Every row gives one point. The points of each table are mixes of a few directions, plus a little noise. How many directions does each table use, and how many do they share? Where both have some left over, give the other angles between the two spaces (their principal angles), to ten degrees, smallest first.
In the rows, zero is written as 128.

First (7 x 2)
[[168  32]
 [140 100]
 [112 166]
 [123 141]
 [125 135]
 [142  96]
 [ 87 224]]
Second (7 x 2)
[[195 156]
 [146 136]
 [ 49  95]
 [ 80 107]
 [ 84 109]
 [208 162]
 [132 129]]
Directions: first 1, second 1, shared 0; angles 90

First (8 x 4)
[[185 147 113 171]
 [ 86 195 114 119]
 [133  69 145 114]
 [148 142 121 145]
 [ 43 128 141  70]
 [108 178 116 129]
 [ 93  39 161  78]
 [230 127 113 196]]
Second (5 x 4)
[[ 19 143 108 150]
 [242  96 168 114]
 [145 101 158 138]
 [ 91 172  79 114]
 [142 129 127 124]]
Directions: first 2, second 2, shared 0; angles 30, 60

First (6 x 6)
[[130 161 136 176 207 213]
 [134 100 145 162  99 171]
 [ 84 177  90  79 171 179]
 [129 127 129 130 129 127]
 [136 102 120  81  66   7]
 [153  99 147 145  99  71]]
Second (6 x 6)
[[111 137 112  99 126 126]
 [195  88 190 245 141 137]
 [148 116 147 163 132 131]
 [ 65 166  68  18 115 120]
 [ 89 152  92  61 120 123]
 [158 110 156 181 134 132]]
Directions: first 3, second 1, shared 1

First (7 x 8)
[[ 63  69  88 157 135 204 128  91]
 [176 160 118 102 192 118 123 149]
 [153 169 154  97 165 155 114 160]
 [172 122 134  85  87   7 109 126]
 [ 52  61 139 153  87 110 111  86]
 [128 147 141 169 109 105 157 129]
 [153 170 119 132 120 197 152 154]]
Second (7 x 8)
[[ 74 153 166 202 206 161 150 130]
 [128  86 149  97 119 146 105 122]
 [121 125  91 166 110  72 154 108]
 [164 104  57  58 118  92  96 118]
 [101 140 220 174 164 149 139 138]
 [177 200 158 107 100 125 138 172]
 [131  88  54  89  79 150 114 108]]
Directions: first 5, second 5, shared 4; angles 40

First (7 x 9)
[[207 134 124 101 180  89 122 110 138]
 [226 135 123  95 193  80 120 106 140]
 [  7 119 134 169  49 188 138 155 113]
 [111 127 129 134 117 136 129 132 126]
 [ 77 124 131 145  95 153 133 140 122]
 [197 133 124 105 174  94 122 112 137]
 [ 70 124 131 148  90 157 133 141 121]]
Second (10 x 9)
[[139 148 140 156 149 119 107 121 169]
 [140 126 112 172  97 143  88 136 135]
 [123 108 167  62 216 144 168 183  82]
 [124 133 122 133 112 122 128 113 137]
 [178 117  99 108 115 107 124 108 110]
 [ 72 170 156 184 124 126 119 103 206]
 [113 101 153  21 190 125 207 154  63]
 [155 118  90 196  63 152  63 138 125]
 [ 84 121 114  83  80 116 182  95 103]
 [152 137 126 163 134 128  94 130 152]]
Directions: first 1, second 4, shared 1

First (10 x 11)
[[105  98 113  97 125  98 120 112 115 139 104]
 [154 170 161 178 137 145 117 182 143 106 118]
 [118  90  72  67 110 169 187   7 123 164 236]
 [113 114 129 118 130  97 109 143 119 129  85]
 [137 150 158 162 137 112 100 190 132 108  77]
 [102  86  95  77 119 111 139  73 113 151 138]
 [153 144 110 130 119 198 180  68 143 138 238]
 [149 166 161 175 137 134 110 187 140 105 104]
 [128 142 158 157 138  94  89 198 127 109  54]
 [122 119 123 118 126 122 128 120 125 132 126]]
Second (9 x 11)
[[170 114 142 150 111 175 106 144 121 149 115]
 [115 115 130  59 116  65 167 145 106 140 103]
 [105 121 110 134  78 127 148 125 120 158 155]
 [108  99 113  15 183  73 174 104  90 150  52]
 [133 167 187 111 183  52 117 154 110  99  98]
 [119 143 108 174 141 185 129  97 137 139 151]
 [103 173 140 206  98 130 117 130 137 126 194]
 [161 151 122 168 121 186 134 156 174  88 159]
 [136  69  98 134 121 159  60  95 155 102 125]]
Directions: first 2, second 6, shared 1; angles 40

First (9 x 12)
[[ 92  57 121 127 133 151 114 139 161 122 144 164]
 [ 70 174 125 132 114 109 139 127 115  81 138 165]
 [140 166 129 143 168  96 133 133  83 126 132 121]
 [173 110 129 131 117 114 145 104 139 172  98  79]
 [ 89 118 129  84   7 188 128 108 214 105 115 143]
 [199 172 133 140 140  85 155 105  92 173  93  56]
 [126 116 128 116  92 143 132 116 156 132 117 122]
 [146 126 136 115 201 193  60 195  96 104 193 171]
 [117 114 121 162 180  73 147 123  96 137 124 129]]
Second (10 x 12)
[[121 119 168  99 131 128 139 113 109 135 132 136]
 [135 102 164  54 132  85 131 107 120 108 168 122]
 [144 132  58 196 120 111  83 167 172 101 125 109]
 [122 124 127 211 118 138  84 161 143 127 101 127]
 [133 150  82 146 130 146 140 134 138 134 117 126]
 [124 158 118  60 142 161 203  90  99 159 127 142]
 [120 133 133 168 125 148 119 139 126 139 106 134]
 [129 123 117 174 122 122  95 151 145 118 120 122]
 [ 86 120 247 163 126 188 136 117  74 182  77 165]
 [166 119  66   9 138  52 149 103 154  77 206  98]]
Directions: first 4, second 3, shared 0; angles 70, 90, 90

First (10 x 18)
[[137 126 141 152  94 114 173 133 157 157 143 149 163  77 175 132 138 145]
 [ 93  84 159 111 109 165  99 187  87 117  70  57  63 207 162  75 168 126]
 [116 109 144 127 113 141 125 155 115 129 106 102 108 152 153 105 147 130]
 [147 151 113 141 131 105 154  98 155 139 163 170 169  75 121 158 108 131]
 [145 156 104 127 156 112 125  90 140 122 157 161 153 103  85 159  99 122]
 [112  86 176 152  57 138 174 188 139 163 100 101 127 116 234  89 178 153]
 [126 124 131 130 124 130 130 134 127 130 125 124 125 129 135 124 132 130]
 [122 123 129 121 132 135 116 134 118 121 117 116 113 147 123 120 131 124]
 [142 154 105 126 155 116 122  94 135 120 151 155 146 111  86 155 102 121]
 [138 171  77  96 209 125  67  68 108  83 147 146 115 160   7 163  75  98]]
Second (11 x 18)
[[105 152 124  67 173 155 139 132 161 179 143  93  83 113 137 107 152  82]
 [159 165 108  80 146 178 165 165 130 129 112 125  88 148 165 186  94 159]
 [137 135 118 109 118 155 137 155 123 104 107 161 135 159 158 184  79 186]
 [131 142 150  92 146 140 127 118 118 159 138 111 140 136 120  72 153  79]
 [204 120 128 149 128 112 154  84 136 116  95 123 129 100 144 148 137  95]
 [144 121 132 191 132 122 154  88 126  70 131  93 135  76 118 123 141 133]
 [138 139 138 131 146 114 131 112 124 166 151  80 105 103  98  67 183  58]
 [ 91 103 102 109 116 120 103 147 171 136 108 181 119 143 157 196  89 171]
 [ 91 110 145 165  99  98  90 136  93 124 154 139 167 147  86  77 142 134]
 [157 129 128 165  80  87 100 172  65 154 142 143 130 177  81 107 143 127]
 [ 52  90 134 151 124 129 107 100 162  69 126 159 178 107 143 142  96 184]]
Directions: first 2, second 6, shared 0; angles 60, 90

First (11 x 20)
[[141 116 117 149 135 139 127 131 145 126 134 130 114 102 132 140 143 151
  119 137]
 [ 30 133 122  51  52 117 101 142 152 128 127 181 149 202  98 104 108  93
   80  90]
 [175 124 128 167 163 134 140 122 121 128 129 104 117  88 140 141 139 148
  147 147]
 [173 118 122 172 159 139 137 124 132 126 132 111 110  83 142 145 145 156
  138 148]
 [159 117 122 162 149 138 134 127 137 128 132 118 112  91 137 145 144 152
  132 144]
 [100 153 151  83 115 106 129 122  93 131 118 125 158 181 119 102  97  82
  144 109]
 [116 117 116 129 115 136 120 135 150 124 133 143 119 123 125 134 138 141
  107 127]
 [150 114 117 156 141 139 130 129 142 125 133 126 112  95 134 143 147 153
  125 141]
 [185 157 164 144 182 110 157 105  57 136 116  72 151 128 142 116 106  99
  200 138]
 [ 92 130 127  99 102 123 118 133 133 128 127 145 136 157 118 119 119 112
  114 113]
 [ 87 126 122  98  95 125 115 137 142 127 129 151 132 155 118 120 124 117
  105 114]]
Second (10 x 20)
[[136 113 126 147 137 113 154 118 120 122 113 109 147 139 132 106 108 140
  139 129]
 [119   7 140 122 111 131 136 105  57 106  71  56 157 181  90 132 118 103
  177 132]
 [ 95 158 120 114 110 106 141 132 152 130 131 156 148 156 133  92 100 131
  103 110]
 [104 137 129 100 108 135 106 137 135 131 136 148 121 137 119 137 136 112
  114 120]
 [106 166 120 121 118 109 140 133 155 132 136 157 142 143 138  97 106 136
  104 114]
 [161  82 139 137 142 157 107 123  94 124 121  93 105 102 116 175 163 118
  159 147]
 [145 130 134 122 134 154  97 136 124 133 143 131  97  96 124 170 163 118
  132 139]
 [150 174 124 144 148 131 128 135 152 137 152 148 111  91 147 134 138 144
  117 134]
 [147 101 128 154 143 119 153 115 110 121 110  97 143 131 131 115 115 140
  148 135]
 [119 212 120 119 128 125 118 146 179 144 167 186 111 103 149 123 132 138
   88 120]]
Directions: first 2, second 3, shared 1; angles 60

First (9 x 24)
[[137 155  90 101 121 163 128 183 176  85 164 103 144 133 124 152 141 150
  121 115 121 123 117 110]
 [ 73  78 167 124 166 136 150 100  66 130  59 187 166 131 134  34 137 144
  158 156 159 131 157 120]
 [144 118 169 182 133  59 130  48  91 190 116 154  70 119 122 176  94  94
  108 150 117 146 128 169]
 [157 141 112 128  83 131  94 145 148 140 147  65 114 129 138 127 126  96
  126  92 118 106 121 121]
 [ 99 119 123 108 153 157 145 149 126  95 115 154 166 131 126  99 145 162
  139 140 143 133 136 113]
 [149 162 116 142 153 103 152 118 163 115 177 159  94 125 106 249 115 153
   91 156 106 163 103 155]
 [ 85  91 160 128 167 129 150 101  80 129  77 184 157 127 129  67 132 145
  148 158 153 138 149 126]
 [152 154  96 117 106 144 117 165 172 109 167  88 123 131 127 162 132 127
  117 108 116 120 113 121]
 [153 131 119 127  74 134  86 144 133 152 129  55 122 129 146  85 127  83
  137  81 123  96 130 118]]
Second (11 x 24)
[[137 144  98  99 134 124 151 153 183  95 164 117 129 120 108 177 148 149
  130 131 111 120 112 103]
 [106 111 130 111 128 178 121 154 100 109 104 134 175 138 144  60 141 138
  143 113 158 124 143 126]
 [ 97 108 160 165 139 110  99  90  84 172  70 148 110 130 137  57  94 117
  137 164 119 126 150 109]
 [113 141  88  99 117 160 105 186 180 102 130  85 141 131 126  81 136 145
  148 128 104  97 129  55]
 [134 117 119 102 112 129 137 140 143 122 131  98 142 121 128 111 152 114
  147 104 134 106 129 110]
 [116 109 115  81 129 140 153 152 151  99 125 110 164 119 121  94 168 137
  158 114 138 103 130  91]
 [137 112 136  98 151 109 198 111 133 101 152 160 148 111 107 194 168 138
  131 122 152 141 118 161]
 [117 144 160 212 145 107  77  77  74 185  96 179  72 143 142 133  53 127
   91 180 108 165 137 160]
 [158 174 123 192 116 116  82 115 124 158 155 133  69 140 138 201  72 121
   78 143 102 160 113 170]
 [133 108 119  69 128 155 183 156 135  78 150 124 185 121 122 133 187 136
  147  87 169 121 126 145]
 [159 137 156 184 108  82  98  75  98 188 128 125  70 128 136 171  85  87
   97 128 114 144 123 175]]
Directions: first 3, second 5, shared 3

First (10 x 32)
[[197 135  99  66  95 118 193  64 201 127  87 162 141 155 122  82 215 141
   92  15  66  46  95 239  65  33  68  79 113  60 121 163]
 [ 53 159 126 118  94 133 158 108 108 115 186 165 154 145 137 145 151 149
   71 194  96 152 144 123 136 142  78 136 164 135 165 139]
 [158  81 121 150 200 137  92 180 100  80  77  30 129 113 144 100  79  63
  195 119 183 120 144  98 171 184 217  91 127 148 136 103]
 [130 100 131 124 125 153 137 160 128 159 114 122 114  94 143 111 112 143
  168 102 111 104 127 133  97 129 133 147 117 140  86 102]
 [112 120 117  99 107 149 172 126 137 132 129 139 140 120 147 103 153 144
  122 106  82  92 129 164  94 115  96 121 137 120 120 123]
 [151 154 140 144 121  99 100 102 142 145 136 157 113 145  99 159 129 137
  109 133 151 157 114 116 137 105 125 144 112 118 128 147]
 [113 113 128 144 158 135 110 157  99 102 125  86 134 121 139 126  99 100
  150 157 154 142 145  97 160 172 166 119 139 149 143 114]
 [124 114 125 124 133 140 136 142 123 127 121 115 130 117 139 115 123 125
  143 121 121 115 132 131 122 136 133 125 130 133 121 117]
 [136 138 156 160 116 117  85 138 129 188 143 163  90 109 103 170  94 160
  146 143 153 168 116  88 122 119 135 188 100 145  87 120]
 [107 166 136 151 130  97  98 102 112 105 163 142 136 162 106 169 126 118
   84 191 161 184 135  91 176 143 129 130 141 131 173 152]]
Second (10 x 32)
[[117 115 175 176 111 145 118 165 141 183 150 142  94 103 127 176 117 179
  151 169 135 144 132 104  97 113 123 167 114 140  77 115]
 [111  98 167 186 151 151 120 182 124 119 138  78 115 119 144 163 117 135
  156 198 158 139 154  98 132 146 158 115 138 143 119 118]
 [193 132 114  96 112 114 158  84 186 130  93 148 128 149 115 104 184 134
  109  45 101  76 101 199  90  56  98  95 108  78 120 155]
 [129 115 140 136 123 142 157 134 152 117 128 115 132 135 142 133 163 143
  120 138 113 101 134 155 106 104 111  99 138 110 128 136]
 [155 157 135 129 107 103 115  93 156 157 134 175 114 142 100 152 144 148
  104 114 131 142 107 136 117  86 105 147 108 110 119 150]
 [110 120 113 129 158 131 137 134 108  62 125  78 159 147 147 112 136  87
  118 158 141 125 150 125 165 165 147  78 159 130 178 132]
 [112 127 140 146 129 131  87 156  98 177 139 145 101  94 119 145  67 140
  164 140 149 166 126  76 136 158 152 192 110 166  93 100]
 [158 134  92 108 170 102 117  99 118  48  94  81 161 166 125  96 136  56
  112 104 156 122 132 139 181 150 164  64 141 111 191 147]
 [186 130 107 101 130 108  95 112 133 176  89 156 101 105 104 101  92 121
  163  37 135 122  94 130 117 114 147 169  84 129  86 116]
 [  7 152  95  76  91 155 179 120  68 112 189 165 175 120 162 100 127 136
   84 179  63 140 152 120 138 188  75 153 180 161 168 110]]
Directions: first 4, second 5, shared 4

First (10 x 32)
[[ 92 100 122 122 180 154 100  92  59 117 121  94 143 143  61  79 121 168
  160  98 153 119 133 168  87 116 168 151 142 118 162 111]
 [ 92 110 123  91 187  96 122 100  96  96 147 111 175 138  71 121 120 193
  189  76 150 136 133 180  54  89 205 172 103 123 144 177]
 [164 113 145 144 103 157  34   7  65  63  48 110  91 116  74  50 131 162
   74 132 156 107 176 149 130 177  84 111 176  87 169  99]
 [116 125 126 166 126 191 150 183 116 193 136 128 105 147 146 125 133  72
  115 154 109 119  94  93 173 138 103 108 141 138 131  63]
 [154 141 137 154  86 142 142 155 156 153 124 150 101 125 170 149 136  83
   93 161 110 127 116  90 175 148  92 103 127 133 113 111]
 [161 130 136 145  91 144  85  81 115 106  84 127  94 116 129  95 131 121
   77 155 134 118 156 118 158 168  78 102 161 110 138  99]
 [171 145 151 144  73 109 130 130 167 114 125 173 114 118 158 171 136 102
  105 137 102 134 117  95 155 147 114 112  91 123 106 166]
 [106 131 114  91 155  78 164 159 160 128 161 125 164 125 142 157 123 151
  167 111 130 146 130 147  96  90 163 152 106 144 109 169]
 [111 133 128 129 142 119 183 202 155 165 181 156 156 145 146 188 131 104
  173 110 100 141  76 110 119  97 180 141  65 148 108 167]
 [111 144  98  92 138  86 168 172 186 146 147 111 137 110 186 145 120 128
  125 150 134 136 155 132 135 105  98 129 160 152 102 115]]
Second (10 x 32)
[[ 86  65 109 121 190 165 138 119  88 170 110  72 153 151 104  78 104 143
  169 119 171 141 126 164  94 113 134 129 186 156 127  50]
 [156 143 125 116 108  72  84 105 136  85  88 139 108 143 179 168 125 191
  136  95 132 147 147 141  57 114 117 118 143  66 129 172]
 [131 101 145 125 135 120 147 117 133 126 143 141 163 127 100 141 121 125
  162 109 135 143 104 134 117 122 174 142  84 155 109 163]
 [107 191 113 134 128 145 121 166 115 125 157 131  94 123 125 121 152 116
   90 145  92  91 139 111 162 128 114 138 127  97 170 125]
 [138 143 114 134 112 125 114 143 138 136 102 122  95 137 182 137 128 133
  107 140 125 130 142 118 124 131  80 104 172 101 128  99]
 [133  33 132 101 163 115  97  23  98 104  60  79 172 131  88  73  90 186
  171 101 208 162 158 191  61 128 135 125 182 155 105  97]
 [157 180 151 128  87  87 122 128 154  79 158 183 125 109 121 177 149 128
  114 115  89 119 120 107 140 130 160 145  49 105 134 228]
 [116 206 120 147 105 161 142 190 137 143 176 146  86 109 132 124 161  71
   63 174  73  81 130  83 217 145  97 130 113 118 162 116]
 [ 85  95 123 144 167 193 190 181 117 205 171 109 155 136  96 102 123  66
  150 149 127 123  87 117 175 126 150 135 120 194 117  66]
 [170 124 148 131  85  98 125 107 164 107 113 157 129 115 151 158 126 121
  118 131 127 143 128 114 135 142 119 115 105 132 100 165]]
Directions: first 4, second 5, shared 3; angles 70

First (11 x 32)
[[155 118 126 134 154 122 134 143  73  96 161 113 131 161 100 177 123 128
  173 101 147 126  98 127 129 108 115  94 113 130  92  75]
 [131 145 116 168 161 118 178 135  55 120 132 145 152 181 101 147 124 121
  130  92 181 132 127 135 148  54 141 128  78  86 172 147]
 [165  85  98 148  68 158 185 143  70 141 139 123 119 156  63 170  89 123
  195 124 137 186 167 141  94 154 136 127 190 143 138  87]
 [142 133 111  88 145 145  80 121 111  94 147 168 128 127 163 117 164 100
  120 100 119 104  87 132 128 153 155  86  80 110  81 104]
 [126 130 115  77  62 146 147 107 183 114 150 164  99  51 159  94 118 115
   85 160 134 196 133 155 122 188 135 164 188  95 149 173]
 [ 99 113 169 159 143 123  43 131 197 201  57  56 146 152 134 100 143 155
  145 153  36  50 164  78 109 141 114 126 126 221  97 105]
 [136 125 173 171 112 122 149 113 151 140 147  48 162 165  95 132  94 135
  146 124 135 192 136 100 125  79  99 177 147 121 159 154]
 [143 138  83 127 160 119 186 151  31  86 151 192 113 140 109 172 130 120
  137  99 194 118 109 164 146 100 142  92  98  89 137 110]
 [100 161 148 131 168  84 154 131 153 110 134 123 119  95 143 131 122 154
   87 146 165 118 109 136 164  85  96 150 122 106 154 168]
 [102 138 120  84 123 143  60 115 187 146  91 170 115  82 191  70 169 117
   80 147  77  77 131 128 124 185 156 117 111 142 107 145]
 [107 125 148 119 111 127  90 120 199 160  98 104 122  97 150  97 132 142
  111 162  82 111 147 113 119 161 118 145 155 164 121 140]]
Second (8 x 32)
[[119 133 124  94 144  81 133 138 115 146 156 125 133 129 169 133 143 141
  125  89 146  90 137 145 133 163  91 110  68  95 147 107]
 [142 101 140 180  67 201 124 112 164 135  80 103 119 131  56 117  90 115
  154 198  82 200 144  93 103 103 170 168 249 196 114 149]
 [134 117 131 147 103 155 128 121 143 136 111 119 126 128 103 127 116 124
  138 154 109 156 136 115 116 122 143 144 173 154 124 133]
 [127  88 134 107  63  93 147 139 155 213 144  64 137 133 145 129 109 158
  170 103 100 130 211 137  87 227  69 145 140 139 168  92]
 [123 158 120 118 186 114 119 129 100  81 140 172 129 125 149 130 155 117
   95 110 161  98  79 139 159  85 141 103  73  92 115 141]
 [124 161 121 118 189 114 121 126  96  78 141 177 124 123 153 131 155 120
   94 109 164  92  75 136 163  83 143  99  69  94 114 137]
 [139 104 138 169  81 184 126 116 157 135  90 108 119 130  73 120  98 118
  150 184  92 188 142 102 108 110 158 160 221 179 115 144]
 [118 156 118  90 187  75 126 138  94 108 163 159 135 123 182 134 161 133
  100  76 168  68 101 150 155 130 105  94  32  71 133 118]]
Directions: first 6, second 2, shared 1; angles 80
